Each point is reached from the start by the listed moves, each made once or not at all, plus a little noise. Say if it took an odd or an even number of moves. Then give how often each move was made.
(in the rows, 128 means zero)

Moves:
(1): [169 106 115 155]
(2): [163 169 128 104]
(3): [137 129 197 121]
Start: [113 130 141 124]
Points:
[193 148 196 118] -> odd (1, 1, 1)
[165 110 197 146] -> even (1, 0, 1)
[111 124 139 125] -> even (0, 0, 0)

Moves:
(1): [161 167 137 127 136 143]
(2): [106 159 134 133 138 128]
(3): [117 142 173 137  90 127]
(4): [146 120 131 194 154 109]
Start: [149 133 144 125 131 103]
Points:
[126 165 149 128 140 102] -> odd (0, 1, 0, 0)
[192 183 203 202 122 100] -> odd (1, 0, 1, 1)
[160 141 189 197 118  85] -> even (0, 0, 1, 1)

Moves:
(1): [175 131 101 123 105 124 102 108 123]
(2): [147 171 136 100 138 123 103 143 119]
(3): [156 131 187 162 123 111 149 106  86]
(4): [131 139 114 186 130 109 121 153 160]
(5): [144 104 118 130 203 126  94 128 150]
(6): [149 136 141 136 121 197 139 137 133]
(7): [143 140 112 125 134 126 182 129 129]
(8): [137  97 113 136 137 124 119 176  84]
Start: [ 77 103 142 128  87 160 117  59 152]
Points:
[152 113 162 225  67 110 108  50 136] -> odd (1, 0, 1, 1, 0, 0, 0, 0)
[162 157 166 188 173 111 131  79 157] -> odd (0, 1, 1, 1, 1, 0, 1, 0)
[185 173 163 135  81 124 145  37  96] -> even (1, 1, 1, 0, 0, 0, 1, 0)
[127 126 203 145  95 130 112 109  54] -> odd (0, 1, 1, 0, 0, 0, 0, 1)
[120 158 118 149 107 132 141 106 175] -> odd (0, 1, 0, 1, 0, 0, 1, 0)

Moves:
(1): [157 114 136 138 142 138 122 136 147 129 122]
(2): [149 172 144 117 117 131 152 130 140 136 121]
(3): [113  96 174 114  95 140 146 133 106 151 122]
(4): [126 130 123 197 105 125 130 104 140 157 115]
(5): [116 132 143 129 169 128 138 160 123 154 125]
(6): [126 139 120 115 139 161 125 100 128 130  89]
(7): [137  95  82 101 125 131 172 129 133 160 136]
(8): [119 141 116 134 108 146 122 169 142 116 121]
(9): [103 121 134 108 133 123 113 117 177 129 139]
Start: [101 106 146 136 128 127 154 139 103 122  98]
Points:
[ 95 146 187 105  73 195 188 159 107 142  39] -> even (0, 1, 1, 0, 0, 1, 0, 1, 0)
[114  60 194 201  86 148 167 127 112 178  72] -> odd (1, 0, 1, 1, 0, 0, 0, 0, 0)
[ 89 132 121 199  94 177 144 127 129 142  40] -> odd (0, 0, 0, 1, 0, 1, 0, 1, 0)
[ 80  56 222 112 154 142 161 176 147 176  93] -> even (1, 0, 1, 0, 1, 0, 0, 0, 1)
[ 96 104 232 171 122 144 188 151 166 211  73] -> even (1, 1, 1, 1, 1, 0, 0, 0, 1)

Moves:
(1): [180 132 156 123 123 135 156 132 141 142 115 134 123 121  98]
(2): [132 160 123 124 137 118 115 122 125 120 139 139 113 131 127]
(3): [113 130 157 123 137 124 132 132 115 142 135 127 119 121 119]
(4): [120 150 141 154 107  93 139 128 138 134 128 126 148 130 118]
(5): [130 116 106 148 179 131 131 111 122 145 143 138 142 127 120]
(6): [119 146 134 142 133 148 127 134 134 120 129 119 134 130 140]
(7): [122 144 128 111 112 131 172 123  97 130 111 123 133 133 139]
(8): [111 128 130 131 132 122 131 159 129 118 117 145 127 142 129]
(9): [124 131 129 105 129 120 145 132 157 142 130 124 127 123 141]
(10): [139 124 116 117 120 138 123 133 120 180 113 124 127 150 132]
(11): [138 115 123 136 116 129 140 136 122 136 177 128 122 140 130]
(12): [111 132 123 150 123 152 115 108 137 126 123 184 121 104 137]
Start: [123 107 150  96 146 119 125 111 101 137 121 136 132  86 117]
Points:
[ 99 128 152 111 142 134 113 131  81 193 158 218  93 106 121] -> even (0, 1, 1, 0, 0, 0, 0, 1, 0, 1, 1, 1)
[ 87 129 143 104 141 159 126 137 139 182  94 191 130  97 155] -> odd (0, 0, 0, 0, 0, 1, 0, 1, 1, 1, 0, 1)
[162 174 182  98 161 102 224 114  93 249 166 138 137 113 103] -> even (1, 1, 1, 1, 1, 1, 1, 0, 1, 1, 1, 0)
[ 88 133 166 122 150 125 118 132  87 139 172 219  94  87 118] -> odd (0, 1, 1, 0, 0, 0, 0, 1, 0, 0, 1, 1)
[119  93 118 130 185 149 138 144  90 195 161 152 144 134 130] -> odd (0, 0, 0, 0, 1, 1, 0, 1, 0, 1, 1, 0)

Moves:
(1): [160 113 119 117 128 152 124 135 137 125 114 120 125 133 115 116 135 103
 110 121]
(2): [129 169 131 135 109 117 113 131 134 121 133 126 104 135 136 130 153 117
 102 153]
(3): [137 138 154 111 122 133 132 121 142 125 131 124 126 139 127 132 118 131
 130 128]
(4): [134 110 123 161 136 118 126 100 139 103 123 143 139 116 123 122 131 142
 122 121]
(5): [128 120 133 132 168 131 114 133 143 120 141 136 126 135 157 122 126 111
 135 135]
(6): [118 134 128 118 123 156 105 124 143 135 117 143 129 105 120 131 134 137
 122 129]
(7): [110 117 102 116 135 154 163 122 133  94 150 123 127 128 128 137 127 152
 148 133]
(8): [107  96 126 152 118 137 114 162 131 111 131 109 124 128 126 137 123 131
 124 137]
(9): [145 116 106 101 122 101 122 122 160 136 150 100 136 152 102 127 132 146
  99 123]
(10): [127 123 136 133 129 123 126 122 125 144 124 117 112 114 133 123 147 146
 136 106]
(11): [125 119 127 131 120 143 125 111 106 129 149 135 118 138 142 124 120 126
 117 107]
(12): [128 125 112 134 135 114 136 144 135 131 118 171 111 135 130 113 144 154
 136 138]
(13): [144 144 131 137 136 132 135 144 126 130 151 127 132 130 109 126 126 150
 126 113]
(14): [126 133 118 144 152 137 132 113 142 129 115 132 122 171 121 140 119 134
 135 113]
(15): [117 134 138 139 123 148 140 118 141 146 110 123 152 140 163 102 144 122
 123 113]
(16): [141 136 124 136 106 128 150 119 141 133 137 151 137 130 141 163 118 127
 137 132]
(17): [142 128 131 113 123 131 107 137 122 113 138 135 135 149 134 130 164 130
 148 126]
(18): [134 137 111 119 137 109 119 133 128 110 102 118 126 117 149 137 113 147
 113 116]
Start: [131 118 129 118 108 135 121 155 122 109 130 135 114 110 127 147 139 130
 127 126]
Points:
[154 130 100 122 100 190 145 167 212  67 163  69 111 214 100 142 166 162
  74 110] -> odd (1, 1, 1, 0, 0, 0, 1, 1, 1, 0, 0, 0, 1, 1, 1, 0, 0, 0)
[194 105 100 121 190 177 122 141 183   7 142 142 123 177 138 158 148 180
 147  80] -> odd (1, 0, 1, 1, 1, 0, 1, 0, 0, 0, 0, 0, 1, 1, 0, 0, 1, 1)
[150  88 127 156  88 216 124 134 184  21 178 150 119 172 213 156 193 115
 116 121] -> odd (1, 1, 1, 1, 1, 0, 1, 1, 0, 0, 1, 0, 0, 0, 1, 1, 1, 0)
[179  89 119 132 169 166  77 199 151  68 133 149  67 193 162 141 165 185
 128  60] -> odd (1, 0, 1, 0, 1, 0, 0, 1, 0, 1, 1, 1, 1, 1, 0, 0, 1, 1)

Moves:
(1): [150 141 122 118 134 129 135 110 133 118 130 126 118 124 127 123 119 132
 136 123]
(2): [127 141 132 120 121 142 124 139 120 116 114 118 136 133 120 132 129 132
 128 137]
(3): [129 123 154 129 137 134 130 121 125 122 138 118 139 123 129 138 132 117
 113 119]
(4): [125 131 122 148 135 141 145 126 119 119 119 133 134 117 128 125 122 122
 140 123]
(5): [114 140 117 134 142 139 125 141 128 152 137 131 132 113 124 133 137 138
 114 128]
(6): [133 123 121 125 122 164 111 136 112 124 127 127 132 132 136 136 108 109
 115 126]
(7): [129 126 130 129 133 127 140 140 120 128 136 129 119 133 121 128 141 124
 127 112]
(8): [137 127 129 138 123 134 123 146 126 123 141 120 119 110 132 139 117 116
 132 136]
(9): [129 142 130 123 127 128 134 128 151 138 134 138 129 148 144 122 134 110
 124 146]
(10): [132 135 134 131 116 127 120 123 129 151 129 125 132 115 126 116 120 118
 129 122]
(11): [126 143 122 137 121 130 123 120 126 121 144 121 127 124 131 133 137 125
 125 115]
(12): [124 133 139 128 118 129 124 122 113 116 132 150 114 120 129 131 141 124
 118 128]
(13): [134 127 121 138 124 121 122 139 126 119 129 144 148 137 115 119 134 126
 122 127]
(14): [131 137 142 141 139 115 128 137 122 140 130 138 124 150 144 126 126 135
 120 127]
(15): [121 132 129 106 124 115 130 144 127 123 114 133 126 108 168 150 122 125
 133 125]
(16): [131 127 133 141 115 127 148 132 133 142 114 146 133 135 116 150 114 150
 123 130]
(17): [141 128 112 141 130 125 119 135 134 140 117 115 120 116 129 132 155 119
 120 131]
(18): [132 132 139 142 122 142 126 132 144 138 134 126 127 118 137 118 124 145
 124 112]
(19): [155 129 134 124 114 133 104 123 134 130 130 154 155 136 139 135 135 129
 165 127]
(20): [139 117 125 135 121 125 160 115 117 133 136 117 136 127 125 121 133 147
 128 146]
Start: [133 116 104 119 134 147 142 113 133 130 117 127 119 108 125 140 139 142
 129 126]
Points:
[170 161 132 172 119 201 125 154 155 210 103 174 163  84 209 184 132 123
 114 106] -> even (0, 0, 1, 1, 1, 1, 0, 0, 1, 1, 0, 0, 0, 1, 1, 1, 1, 1, 1, 0)
[158 163  83 204 106 179 165 129 106 190 128 174 140 106 136 148 163 128
  70 137] -> even (0, 0, 0, 1, 1, 1, 0, 0, 1, 1, 1, 1, 1, 1, 0, 1, 1, 0, 0, 1)
[199 161 104 148 110 220 129 107 110 143 123 158 181  87 137 137 175 101
 114 142] -> odd (1, 1, 1, 1, 1, 1, 0, 0, 1, 1, 0, 1, 1, 0, 0, 0, 1, 0, 1, 1)
[158 101 122 139 115 176 145 105 101 135 135 119 165 102 114 128 122 116
  95 126] -> odd (0, 0, 1, 0, 0, 1, 0, 0, 0, 1, 0, 0, 1, 0, 0, 0, 0, 0, 0, 1)
[197 159 125 163 115 249 103 145 105 140 135 133 131  34 138 159 158 103
 122  83] -> odd (1, 1, 1, 1, 1, 1, 1, 1, 0, 1, 0, 1, 0, 0, 0, 0, 1, 1, 1, 0)
[151 157 100 140 150 136 134 123 129 168 135 147 129 104 123 118 132 152
 112 113] -> odd (1, 0, 0, 0, 1, 0, 0, 0, 0, 1, 0, 0, 1, 1, 0, 0, 0, 0, 0, 0)

Moves:
(1): [133 121 127 113 129 107 128 129 152 121 137 119 120 132 128 128 126 125
 137 115 126 145 127 143 119]
(2): [110 156 117 129 118 123 115 106 133 128 138 155  99 134 139 125 110 130
 146 146 117 144 133 105 136]
(3): [139 149 158 136 114 133 110 146 134 129 140 162 123 144 121 131 133 130
 140 140 130 134 144 142 130]
(4): [140 126 144 145 129 155 120 127 114 129 137 117 108 127 124 129 138 127
 136 125 121 122 123 122 140]
(5): [126 142 125 117 147 136 127 125 144 111 152 137 131 148 115 129 109 110
 125 119 130 129 129 136 125]
(6): [146 125 111 130 110 137 149 125 140 123 120 135 134 128 119 140 135 115
 150 136 130 131 121 136 137]
(7): [123 122 133 129 128 118 143 142 135 113 130 122 125 140 133 122 141 125
 118 139 129 121 136 108 117]
(8): [138 129 108 131 126 136 112 147 152 144 146 118 124 125 128 115 126 142
 124 137 127 108 129 124 152]
(9): [120 107 129 118 132 121 112 117 144 124 109 129 127 139 129 128 134 134
 121 115 133 115 130 132 147]
(10): [123 127 140 120 154 136 135 138 123 178 131 133 125 113 153 122 114 139
 160  89 126 125 162 106 128]
(11): [119 126 132 126 123 130 134 125 129 120 139 136 133 131 124 127 129 133
 132 126 104 116 123 143 133]
(12): [127 121 113 153 136 123 122 147 124 122 133 138 133 139 122 132 123 134
 137 113 132 121 112 118 126]
(13): [141 124 105 154 129 118  96 125 131 146 135 123 150 116 139 131 132 119
 120 134 106 121 142 116 112]
(14): [126 122 130 115 136 137 132 140 114 133 112 126 123 144 115 144 122 121
 129 133 115 139 131 136 133]
(15): [141  90 143 146 113 141 121 131 138 125 132 121 138 142 153 119 117 133
 144 135 152 148 138 125 120]
(16): [103 140 133 129 116 124 101 130 125 118 146 116 144 137 137 164 119 115
 134 116 137 132 122 138 122]
(17): [120 140 134 127 149 137 117 114 143 126 124 134 129 129 148 137 161 133
 130 136 112 150 127 129 142]
(18): [136 151 119 125 131 134 146 130 124 115 114 121 139 136 135 132 128 149
 146 118 121 105 129 131 115]
(19): [117 123 128 150 147 104  96 130 137 133 111 107 148  96 117 111 138 130
 175 124 129 125 128 107 122]
(20): [111 106 128 136 148 141 150 111 144 135 133 124 106 114 126 155 123 148
  90 148 123 128 139 141 107]
(21): [136 122 111 110 141 119  97 130  95 156 143 120 138 143 113 113 146 133
 144 129 155 116 118 108 121]
(22): [112 138 134 145 114 124 128 121 123 133 128 133 138 137 108 130 138 143
 110 121 117 140 143 130 140]
(23): [102 120  94 144 139 147 116 121 117  88 125 121 105 124 150 116 135 123
 139 123 146 122 151 136 128]
(24): [121 129 119 158 139 121 132 137 131 147 119 133 132 149 137 128 128 117
 136 137 127 117 133 144 133]
Start: [155 128 127 127 130 163 112 123 123 148 122 130 136 123 134 154 111 133
 110 127  97 135 134 124  92]
Points:
[157 159 139 159 176 178  95 178 127 178 126 174 163 164 170 182 140 165
 171 101  19 116 185  99  75] -> odd (0, 0, 1, 0, 0, 0, 1, 0, 0, 1, 1, 1, 1, 1, 0, 0, 1, 1, 0, 0, 0, 0, 0, 0)
[155 157 113 192 143 167 103 124 141 228 171 170 114 173 138 176 140 176
 182 137  34 108 213 107  69] -> even (1, 1, 1, 1, 0, 1, 1, 0, 0, 1, 1, 0, 1, 0, 0, 0, 0, 1, 0, 1, 1, 1, 0, 1)
[163 110 139 233 147 167  91 134 195 199 145 149 124 132 189 161 111 161
 249 147  47 125 221 100  48] -> even (1, 1, 1, 1, 0, 1, 1, 0, 0, 1, 1, 0, 1, 0, 1, 0, 0, 1, 1, 1, 0, 0, 0, 1)
[150 125  86 241 145 228  62 107 107 214 155 167 108 166 185 162 124 174
 207 144 102 125 247 101  74] -> odd (0, 1, 1, 1, 0, 1, 0, 0, 0, 1, 0, 0, 1, 0, 1, 0, 0, 1, 0, 1, 1, 1, 1, 1)
[ 77 128  68 236 197 162  14 144 140 131 164 152 179 194 107 212 176 111
 170 154  71 130 180 143  72] -> even (0, 0, 1, 0, 1, 1, 1, 0, 0, 0, 1, 1, 1, 1, 0, 1, 1, 0, 1, 1, 1, 1, 1, 1)
[109 122 136 181 154 175  18 155 168 177 200 122 136 165 131 164  57 149
 234  61  65 164 170  93 124] -> odd (1, 1, 0, 1, 1, 0, 0, 1, 0, 1, 1, 1, 0, 1, 1, 1, 0, 0, 1, 0, 0, 1, 0, 0)
[102 184  55 201 185 169  21 103 150 188 121 122 140  82 198 122 141 190
 208 104  42 124 225  56 118] -> odd (0, 1, 0, 0, 0, 0, 0, 1, 0, 1, 0, 0, 1, 0, 0, 0, 1, 1, 1, 0, 0, 1, 1, 0)
[116 106  67 198 169 143  59 143 169 169 144 129 124 111 125 164 104 162
 130 177  29 109 155  72  80] -> odd (0, 1, 0, 0, 0, 0, 1, 1, 0, 0, 1, 1, 1, 1, 0, 0, 0, 0, 1, 1, 0, 0, 0, 0)
[159 143  81 142 154 184 117 149 170 175 133 151 160 163 115 161  92 175
 160  50  85  87 165 114 138] -> even (0, 0, 0, 0, 1, 1, 0, 1, 1, 1, 0, 1, 0, 0, 0, 0, 0, 1, 0, 0, 0, 1, 0, 0)

Moves:
(1): [129 112 105 122 150 124 120 119 151 123 160 119 102 130 105 130 140 126
 122 117 162 163 104 125 130 119]
(2): [120 127 112 151 120 109 114 122 131 146 104 124 115 122 124 133 133 130
 120 121 111 139 131 129 125 126]
(3): [150 128 130  88 137 119 119 131 129 135 143 121 137 114 120 122 132 141
 142 132 163 137 152 126 131 134]
(4): [137 147 144 139 118 125 113 101 111 140 128 114 123 144 127 128 109 153
 137 114 147 131 114 135 124 157]
(5): [132 132 126  92 123 131 123 132 112 141 141 135 104 143 137 143 121 128
 117 128 123 122 114 133 105 109]
(6): [121 142 100 129 147 122 111 130 149 122 145 129 131 117 114 137 149 124
 126 154 101 132 118 125 137 125]
(7): [147 151 115 124 156 142 111 132 109 134 121 129 129 131 109 111 142 137
 136 126 126 106 120 130 131 135]
(8): [106 143 124 130 113  99 139 147  91 125 106 102 109 117 141 111 138 114
 136 115 144 138 157 112 122  81]
(9): [145 120 119 124 136 135 123 118 109 123 122 121 153 130 149 145 137 121
 119 129 127 123 117 131 135  97]
(10): [109 126 128 110 109 111 136 128 125 111 130 132 146 126 131 101 113 135
 124 131 122 146 135 122 111 156]
(11): [124 143 142 115 127 121 140 131 114 136 113 143 121 120 104 101 156 134
  94 128 133 108 114 140 118 150]
(12): [115 142 128 124 121 148 132 116 142 119 133 134 115 147 103 111 150 122
 114 136 133 128 162 109 136 118]
(13): [142 150 127 129 116 132 121  99 115 118  98 147 137 122 131 142 127 125
 131 125 130 150 122  87 126 127]
(14): [119 108 130 135 124 123 133 103 121 139 153 144 118 124 132  97 130 117
 115 142 116 124 116 124 133 132]
(15): [112 129 107 130 101 131 126 115 120 127 148 134 131 127 100 129 123 113
 131 144 127 110 126 140 123 126]
(16): [133 108 163  98 132 119 132 129 133 122 134 141 142 120 120 137 122 139
 103 115 140 122 149 142  98 118]
(17): [121 129 128 124 120 130 146 137 113 120 142 136 133 145 122 134 141 121
 118 122 140 145 132 129 128 107]
(18): [123 140 119 128 119 146 125 130 132 125 132 134 127 113 134 135 117 144
 123 125 132 139 132 120 123 125]
(19): [111 117 109 115 144 127 121 119 106 124 164 121 128 137 157 133 130 104
 100 146 121 133 142 157 122 145]
(20): [151 125 127 133 125 117 127 127 132  98 134 138 140 122 119 127 132 135
 115 116 134 116 115 145 127 129]
(21): [126 113 125 132 129 133 121 127 142 113 137 130 127 123 132 109 140 123
 154 130 132 147 133 117 124 125]
(22): [123 111 155 119 127 128 102 130 125 135 122 132 108 144 131 111 112 109
 119 130 129 114 142 117 140 113]
(23): [137 134 127 130 123 134 137 129 131 137 133 141 114 119 106 108 135 113
 118 120 111 134 125 133 111 106]
(24): [108 128 113 126 120 105 116 112 154 137 127 149 141 119 172 134 103 129
 129 130 142 128 112 111 129 135]
Start: [114 147 131 124 124 131 129 136 124 126 117 123 142 135 154 131 132 141
 120 132 131 136 135 136 145 126]
Points:
[ 70 173  48  89 135  83 113 120  45 148 187 136  96  94  83  21 246  78
  80 178 120 152 167 159 109  85] -> even (0, 1, 1, 0, 0, 1, 1, 1, 0, 0, 1, 0, 0, 1, 1, 0, 1, 0, 1, 0, 1, 0, 1, 0)
[112 182 123  84  92 108  83  97  37 139 170 136  47 139  84  44 145 144
  57 112 198  99  86 149 112  96] -> odd (1, 0, 0, 1, 1, 0, 1, 1, 0, 0, 1, 0, 0, 1, 1, 0, 0, 1, 0, 1, 0, 1, 0, 0)
[113 150  99  24 138 128 131 108 131 104 207 148 150 134  39 127 228 129
  35 160 208 154 156 152 127  67] -> odd (1, 0, 1, 0, 0, 1, 0, 0, 1, 0, 1, 1, 0, 0, 1, 1, 1, 0, 0, 0, 0, 0, 0, 0)
[100 123  89  86  95  95  78  77 130 101 169 156 156 131  97  67 161 110
  64 187 111 124 169 123 166 101] -> even (0, 1, 1, 0, 0, 1, 0, 0, 1, 1, 0, 1, 0, 1, 1, 0, 0, 0, 0, 1, 0, 1, 0, 0)
[118 175  47 104  88 108  85   7 119 125 180 145 127 121  60  84 174 125
  83 153 146 215 122  84 128 115] -> even (1, 1, 1, 1, 0, 1, 0, 0, 1, 1, 0, 1, 1, 1, 1, 0, 0, 0, 0, 0, 0, 0, 1, 0)
[104 167  96  84  96  83  71  61  72 101 158 172  96 128 183  95 168 123
  57 119 209 194  57  64 130  40] -> odd (1, 0, 0, 1, 1, 1, 0, 1, 1, 0, 1, 0, 1, 1, 0, 0, 1, 1, 0, 1, 1, 1, 0, 1)
